Rows are points. Each copy is the shape, with its points in the same order, stretched, turned, moved and blurred by noise. Some copies are also mirrored. Which?

Shape, 8 rows:
[[-33   3 -33]
 [-39  25  28]
 [  4  -2  17]
 [-36 -31  28]
 [ -9  -5   4]
 [-52  23 -34]
 [ 18  23  -2]
 [ 16 -41   4]]
Copy 1 (8 x 3):
[[ 17 -22 -34]
 [-27  28 -49]
 [-23  -2  -4]
 [-53 -25 -34]
 [-15 -10 -14]
 [ 25  -3 -55]
 [  7  15   5]
 [-27 -46  17]]
Copy 1 is: only turned
Copy 2:
[[  6  -4 -39]
 [-29  46 -26]
 [ -8  26  11]
 [ 18  60 -12]
 [  1  22  -4]
 [ -9  -1 -59]
 [-25  -2  10]
 [ 31  20  24]]
Copy 2 is: mirrored

Shape, 9 rows:
[[-26  19 -12   7   7  -8]
 [ 12   3   3  20  -2 -11]
 [ 19  -4   0 -33 -31 -16]
 [ 21  19  -2   8  12 -11]
 [-60  18  24  24   6 -14]
 [ 16  -2  11   1 -22  34]
 [ 18  -2   8  -7  10   4]
 [ 15  -8 -10  25  10   6]
 [-37  -5  14  19  12   8]]
Copy 1, 9 rows:
[[  6 -10  11  14  22  23]
 [ 30  -2 -17  16   9  -4]
 [  4 -22   6  12 -31 -26]
 [ 39 -16  -1   8  -1   2]
 [  0  24   8  45  46  28]
 [  4  20 -20 -11 -22   0]
 [ 26   4   3  -5   1 -12]
 [ 28 -10 -29  -7  20  -4]
 [ -3  22  -1  15  45  15]]
Copy 1 is: mirrored
Copy 2 (9 x 6):
[[  0  27  -1  27  -2 -23]
 [ 14 -12   3  -8  -7 -17]
 [ -7  20  -4 -35 -13  13]
 [  3  -4  -5 -13  13 -28]
 [ 18  30  29  51  11  -2]
 [-36 -29   8 -14 -16  -4]
 [-11 -15 -13 -13  16   1]
 [  6 -31 -16   0 -12 -23]
 [  2  -5   4  38   4   2]]
Copy 2 is: mirrored
Copy 3:
[[-17   7 -19  30   8   2]
 [  0  17  22  13  -5   1]
 [  4  34  20 -22  28  -5]
 [  7   4  23  22  15   7]
 [-50  21 -14  31  -9  19]
 [ 16  25  11 -22  -8  22]
 [  2   1  21  -5   8   7]
 [  9  -1  11  14 -15  -9]
 [-34   5 -13  12 -21   5]]
Copy 3 is: only turned
Copy 4, 9 rows:
[[-12  36  16  20   1   1]
 [ -8 -13   7  15   1   1]
 [ 38   0   1  -7 -15  15]
 [  0 -11  29  13  17   3]
 [-27  51  19  46 -36 -23]
 [-16 -13  19 -22 -25  22]
 [  1 -12  23 -12   3  -6]
 [-23 -14   2  -4  14   0]
 [-32  30   9  11 -23 -22]]
Copy 4 is: only turned

Shape, 14 rows:
[[  5 -28  52  -7 -12  27  -1 -17]
 [  5   9  -8  10   8 -16  29  -4]
 [  6  11 -44  17  -1  -9  19 -24]
 [-20 -14 -14 -12 -42  -3 -21  -9]
 [ 13  21  33 -33   9  -6  42   6]
 [ 17   9  -4  23  13  18   7  -3]
 [ 13  11 -10  20   0 -39 -10 -13]
 [-29   4   6  -3  -7  13  10 -14]
 [-11   9  -9  -2  13  -6  18   8]
 [  4  -7 -18  -7  13   9 -16  16]
 [-25  16   8  10  -4 -33  51  -3]
 [  3  31  14   6 -27  11  -2  -6]
 [ 11 -19 -25  -4  -1  -4   6  33]
 [  3  22  19   3   0  19  14 -12]]
Copy 1 (14 x 8):
[[  1  10  -9 -56 -12 -20  12  30]
 [  0   7  -3  11   5  -1  21 -26]
 [-19   1 -11  29 -10  32  20 -31]
 [-15  13  -1  19 -38   1   4  35]
 [ 20  22   2 -20 -12 -36  17 -30]
 [  6  -3  -8  -8   9  14   2 -22]
 [-33 -18  10  26  -3  -4   7 -10]
 [ -7  34  -2  -8  -5   9   9   1]
 [  6  22  -6  15   5  -3   5 -16]
 [  5  10 -22  19  -5  -6 -22   6]
 [ -3  23  19   9  12   0  44 -27]
 [  8   2  24  -9 -22   4   2 -10]
 [ 24   0 -20  30  -9 -17  -5   6]
 [  7  13   7 -22  -5   5   8 -22]]
Copy 1 is: only turned
Copy 2 (14 x 8):
[[ 52 -41   3 -26   8  22 -27 -11]
 [-13  18  -4 -15   8 -13  19  -9]
 [-28  38 -29  -5  -2  16  24  12]
 [ -8  -9 -14 -21 -13  19 -46  24]
 [ 16  -7  10 -27   0 -18   3 -60]
 [ 11  20   9  -1  -8   8  16   8]
 [ -6  26 -11  18  13 -17   0  10]
 [ -4   9  11 -35   4  27 -13  -2]
 [-18  16  24 -19   3  -5   7  -8]
 [-10  -3  30   6 -16   9  -6   6]
 [-21  22   0 -47  26 -25  11 -16]
 [ 23  29  -3 -15 -21   4 -32   2]
 [-18 -12  15 -10 -23 -23   2  16]
 [ 21  18   8 -18  -5  15  -5 -14]]
Copy 2 is: mirrored

Shape, 16 rows:
[[ 12  17  14  16  -9  -7  13 -17   6 -11   8]
 [ -9  12   3  14   0  -3 -16   9 -15  12 -25]
 [ 33  -4   2 -10  20   1   7  10 -20  15 -25]
 [ 20 -24  21  -8  -9  14  15 -10  -9 -21  18]
 [ -2   5 -13  16   5  -4 -23  15 -21  23 -15]
 [-22   6   0  21   2  -6 -16   3 -21   1 -24]
 [  8  -5   7  -5  -8  23  22 -11   1   1  -2]
 [-13  15  -1  13   6  -3   6   2   1  -8 -21]
 [ 21  -9  16  -7   3  28 -14 -13   6  -6  20]
 [ 27 -27   3   2   5  21  -5   6  14 -15  11]
 [-12  42  -9  22  -8   5   2  11 -22 -17  -7]
 [  5 -15 -26  -9  -6  -3 -22   3 -11  13 -28]
 [ -6  10  11   6 -12  -7  18   9  -1  -2  10]
 [ 29 -18 -25 -13  42   8  15 -15 -17   8   4]
 [  4  14  18 -13  -5  -7  13  -6  -1 -21   2]
 [  9   1   2  16 -16   1  15 -16  -4 -17  -5]]
Copy 1:
[[ -4  -1  14  17  -3  -4  -4  -7  13 -18 -23]
 [-15  24 -14  11 -11  -1  -7  10  -9  11  -1]
 [ 13  27   0  -1   7 -21   5  -2 -14  24 -36]
 [  9 -25  18  -2  24 -29  15  -6 -14 -12 -20]
 [ -9  28 -24  -5  -9  10 -21  14 -11  16  -7]
 [-17  18 -14  16  -3  -3  -3  -1 -14  10  15]
 [  1  -5   8   8  23 -13  24   4   0  -1 -26]
 [ -3  17  -7  20   0   1  13 -12   3  12   2]
 [-18 -18  22 -11  25   1  -1   1  -7  -4 -31]
 [  8 -33   0 -10  21  -3   5 -14  -5  14 -30]
 [-15  29  -5  25 -23  28  17   4 -22 -17   3]
 [ -5  19 -41 -17  17 -14  -6  -3  -4  21 -13]
 [  7   2  -2  -1 -14  -6  15   5   8 -13   1]
 [ 30  23   7 -15  44   5  -1 -18 -19  19 -22]
 [ -4   6  11   4  -1 -19  17 -13   1 -17  -8]
 [  4  -6  -3  29  10 -11   8 -12   5 -18 -20]]
Copy 1 is: mirrored
Copy 2, 16 rows:
[[ -5 -14  14 -16  -9 -24 -13 -19   0  -8   4]
 [  6  23 -12   3 -16   5  11   0 -17  -9  12]
 [ 18   3  -7 -15  29   3  11  21 -18 -18 -14]
 [ -8  -2  28 -29  16  -7 -17  11   3  14 -12]
 [  5  15 -24  12 -12   9   5  15 -28 -12  15]
 [  5  34  -6   2 -23  10   1  -1 -11 -18  18]
 [  5 -11  11 -26  12  10  -1  -9   1  16  -2]
 [  3  12   4  -2 -17  11   1 -14   0 -19   0]
 [ -5  -6   7  -1  17 -11 -26  -3 -10  22 -17]
 [  5  -9  14   7  13  -2 -26  21  -2  12 -21]
 [-11   9  12   0 -37  18  10 -22 -37 -23   2]
 [ 23  13 -32  -8 -12  12 -11  28 -12   5  -2]
 [-23  -7   7  -7 -11  -1  10  -4   1   1  10]
 [ 13  -9  -4 -19  48  17 -28  17 -14 -31 -20]
 [-17   1  11 -22  -6 -10  -2 -11   7  -3 -19]
 [  9  -5  17 -28 -14  -7 -16  -8  -3  -3   5]]
Copy 2 is: mirrored
Copy 3 (16 x 11):
[[  5   2  23  10  -2   3  34   3  16 -13   7]
 [  0  12  -8  23  18  -5  -1  -9 -11  -4  16]
 [-16  -1 -17  19  10  21  14 -10  -5  28  -8]
 [-11 -29  12   3  -2  13   6  -4  27 -22 -30]
 [ -1  -3 -24  24  16  -7  -2   4 -14   1  22]
 [ -8  15 -12  13  14 -14   1 -14  -4 -17  13]
 [-16 -21  20   9  -4  11   8 -16  13  -2   6]
 [-14  16  14   4   1 -12  10  -8  -2   5  16]
 [ 18 -28   7  -3  12  25  -5   6  33  -9  -3]
 [ -2 -27  -2   4  -6   7  -6   9  41  10 -11]
 [-19  26  21  12  17  -6   8  17 -15 -23  22]
 [ -4  -3 -34  10 -17   4 -13 -12 -15   0  16]
 [ -7  -9  31  18  -1  -7  15   2  -3  -5  -1]
 [-28 -38 -21 -25   2  22  31   3   4  25  -3]
 [ -1   7  27  -3   1  10  12   0  -2 -13 -17]
 [-13   3  10  11 -16   4  17  -8  17 -20   8]]
Copy 3 is: only turned
Copy 4:
[[ -2 -19   1  11  -5   3  10   2 -11  -4  24]
 [ -3   2  20 -10  11 -28  -3  27 -16  -3 -23]
 [-28   4   4  -9  21 -16  12 -12 -19   0 -44]
 [ -7 -10 -25  28  13  -5 -23 -27  -1  10   9]
 [  2  11   8 -33  13 -28   6  26 -13   0 -32]
 [ -2  -1   7  -5   8 -30 -16  37 -20 -10 -19]
 [-16  -4  -7  27   1   2  -2  -3  13  12  -6]
 [-11  -3   9   9  -1  -9  -1  21  -4 -24 -11]
 [ 18  11  -7  25  22  12  -2 -14   6  23   1]
 [ 19  -5 -14   9  21  12  -7 -25  13  -7 -19]
 [ -8   2   1  12  -2 -45  22  39  -2 -30   8]
 [  4  16   5 -19 -10 -22  -8   4  -4   1 -60]
 [-18  -5   2   0  -1 -14  -4  -4   5 -10  21]
 [-30  26 -44  -5   5  24  13  -9   0   0 -36]
 [-18   3   5  27  -4 -13  -6 -16  -8 -10  15]
 [ -2 -24 -10  15 -10  -9  -4   8  -6  -9   1]]
Copy 4 is: mirrored

Shape, 17 rows:
[[ -1   0 -20 -10  11  19  -7 -13  13 -16  -3   0]
 [ 19   0 -20  -2   4  -5   6 -13 -14  -4  29  11]
 [ 15  -5  -6 -12  -1 -13  -1  24 -56  17  -3  -5]
 [  8  11  18  -6  11 -19   9  -7  -1   2  -4  12]
 [ 19  -7 -22 -10   6 -22   7  37  -8 -11  -5   4]
 [-20  10 -18  42  -7  -7  -1 -13  -9  -6  -2   7]
 [  0 -36   1  -6  -6 -15  -3  -7   5   6  -4   3]
 [ -9 -13 -15  27   3  -7 -12  -1   4  -1  35   9]
 [ 11  13  -4  -9  -6 -12  -4 -17   1 -14  10  -9]
 [  3   3 -14   5   0  24  31  31  12   7  -2   5]
 [-60  12 -18  12   9  10  16   3   3  27   7   2]
 [  6   1  -9   4   6  -9  -4  15  13 -12  11 -11]
 [  8 -12  -2   6  14 -17   7  -7 -19  -4   2 -11]
 [  6  11  -4 -11   6  53   7 -12  12 -15  -3  11]
 [ -3  -2 -12  -5  -1 -13  -4   1  11  -1  -1   5]
 [ 20   4 -19  10   5   1  -8 -16  10  12   2   6]
 [ 10  10  -9  -8  15   3 -11  -7  -8 -10   4   5]]
Copy 1:
[[  3  -4  11  19   7  11  16  16 -10 -16 -10   5]
 [ 12  -4  -6   4  -4 -16  -2   9 -22  20 -24  18]
 [ 13  16  -6  18  -7 -26 -14  -7  10  51  -4   2]
 [  0   7  -6 -15   5 -18   5 -11   6  -6  -4  27]
 [ 21   1 -17  33   5  -8 -12 -11  10   4 -20   8]
 [ -1 -40   5 -22 -10   1   3   3  12   7 -35   7]
 [ 20  10  -3  -4   7  15  -2  14   1  -8  11 -10]
 [ 15 -29  -6  -6 -18  -5  -8  13  -8  -6 -27  -9]
 [ -5 -11 -18  -1 -10   1   8   9 -12   6 -12  29]
 [ 16   8  29  28   1  -5 -15 -25  -8 -10 -20  -3]
 [-24   2  35   0   7  -9 -26  -7  -2 -11 -35 -27]
 [ 15 -15 -11  14 -13   4   0  -5  -4 -17 -18   2]
 [ 12   3 -12  -6   8  -2  16  -3  -2   3  -4  -6]
 [  0  -3  42  25   8  -3  23   7 -25  -8   4  15]
 [  7  -7  -6   6  -2   3  -8   9   2  -9 -14   9]
 [ 14  -7   3  -6 -15   3  18  18   1  -6 -21  14]
 [  5  -6  -5  10  -1 -14  13   9  -1   0  -8  20]]
Copy 1 is: only turned
Copy 2:
[[-23 -21 -18   5  -4  15 -21  17   2   4  -2  17]
 [ -5  17 -15  11 -20 -14   1  22   2  11  11  40]
 [  6  22  -4  29  33 -19  13 -20  14   0  28  18]
 [  2  10  10  18 -17 -15  -9 -23  13  -6  -8   3]
 [-44  10   4   1   0  -9  12 -11  25  -1  32   3]
 [ 17 -12 -21 -11   8 -22  19  -6 -24   2  -5  33]
 [  0 -12  25   2   4  -8 -12   4  34  12  -1  30]
 [ 13  16 -16 -23  -5 -15  13  27   4   2   2  44]
 [ -7   3  -4  -3  -6  -4 -17  -1  -7  28  -4  15]
 [-20  -6  -1  15 -11   9  21  20   9 -22  32 -24]
 [ 36  -1  -1   3  -3  25  10  -6 -25 -33  25  20]
 [-14   2  -8 -18  -4   0   0   2  12  11   9   0]
 [  7  -5 -11   8  -7 -12   9 -16  22  15   3  28]
 [-17 -21 -23  30  -6  24 -14  36  -7 -12 -18   1]
 [-13  -1  12  -6  -2   0  -8  -1   8   3   9  14]
 [  4  -8  -8  -4 -15 -28 -14  24   0  12  11   9]
 [ -9   7 -18   9  -4  -4 -15   2  -2   2  -3  18]]
Copy 2 is: only turned
Copy 3, 17 rows:
[[  5 -19   8  10  12 -25   1  12  11   6  15 -12]
 [ -5 -16   9 -12   1   0  18   2  -8   3   9 -16]
 [ -3   0  -2  -8  10  38  22  -2  14 -14   1  16]
 [ -2 -10  12 -25  -9 -10   0   9   4   3  -2  13]
 [ -3 -14 -18 -19   5   7  22   9  26   1   2   1]
 [-16  -9   2   2  19  -2  -5  -4  -2   3 -21 -15]
 [ 24   9  -8 -18  16 -26   5  20 -12  10  11   8]
 [  1  -9  -9 -15  16   3  -7   6 -14  11   4 -23]
 [ 14  -3  19 -12   0 -17   8  11   1  -5   3 -18]
 [-22 -23 -25  18 -14  -4   6   1  17  -6   4  -3]
 [-24   1   0  27  -3   3 -21 -11   8  30  -4 -10]
 [  7 -11  -7 -10   3  -2   2  17  10  -1   2 -16]
 [  5 -12   4  -9  10   7  14  25  -1   6  -3   8]
 [ -5 -35   8  24  -2 -30  -4   0   6 -10  18  -6]
 [  4   0   0 -14   6 -18   2   7   7   9   5  -8]
 [-19  -7   9 -10   7 -14   5  11  -2  -5  15 -11]
 [ -2 -19  15  -8   7  -3   4   6  10  -1   9  -5]]
Copy 3 is: only turned
